Rows are points. A path goes straight from each point to the next, and from the last back to the first. The post is the endless flat space through its rows: a point in 2 columns, a line in 3, a plane in 4, and so on, so that a path can go around it. How many times does the path go around the post? Going back the other way cancels.
(in the rows, 128 means zero)

Post:
133	133	155
121	143	87
Path, 14 rows:
65	160	97
106	167	70
86	138	145
116	114	138
86	156	106
119	167	115
142	146	102
142	97	120
103	117	136
69	159	139
119	186	128
164	152	146
152	99	93
118	120	129
Times around: 2

Post, 8 rows:
139	210	53	124	199	153	142	165	106
149	150	139	121	138	131	102	128	112
89	134	134	144	87	145	130	135	97
130	129	175	151	162	109	134	101	115
121	103	140	166	96	112	121	124	127
90	117	152	124	85	128	130	161	138
161	180	111	114	152	82	124	134	97
118	113	152	175	170	127	115	154	90
Path (32 x 9):
119	147	129	141	152	146	106	129	102
100	159	127	131	111	91	95	166	136
121	172	176	129	110	78	159	125	138
150	160	84	148	110	131	177	125	102
166	158	125	127	132	122	129	156	130
147	183	152	127	155	141	85	167	106
119	189	139	124	159	64	113	144	114
136	126	141	87	175	122	84	146	135
138	129	127	131	126	110	115	119	69
128	161	106	126	140	129	158	174	105
133	177	97	180	121	147	131	166	93
157	175	90	151	164	135	102	151	113
126	158	129	140	199	125	124	115	137
113	108	118	173	157	108	121	133	69
124	106	113	102	95	127	153	154	147
177	163	122	144	152	158	119	161	96
166	208	106	123	114	131	135	135	146
124	141	118	151	157	110	70	181	143
139	188	134	91	127	73	102	147	109
133	127	145	181	97	125	93	149	107
123	160	131	140	94	96	151	155	66
169	162	79	96	95	174	102	180	87
167	190	139	146	120	98	127	130	80
117	158	105	146	172	124	120	197	112
106	168	118	85	128	128	117	102	134
187	123	71	148	183	64	123	117	104
149	141	148	121	100	121	119	90	88
132	141	157	156	106	137	160	135	93
126	139	114	173	110	100	123	153	105
103	162	146	139	170	105	109	125	121
139	130	104	154	131	126	102	115	98
94	110	172	99	153	97	138	141	114
Times around: 3
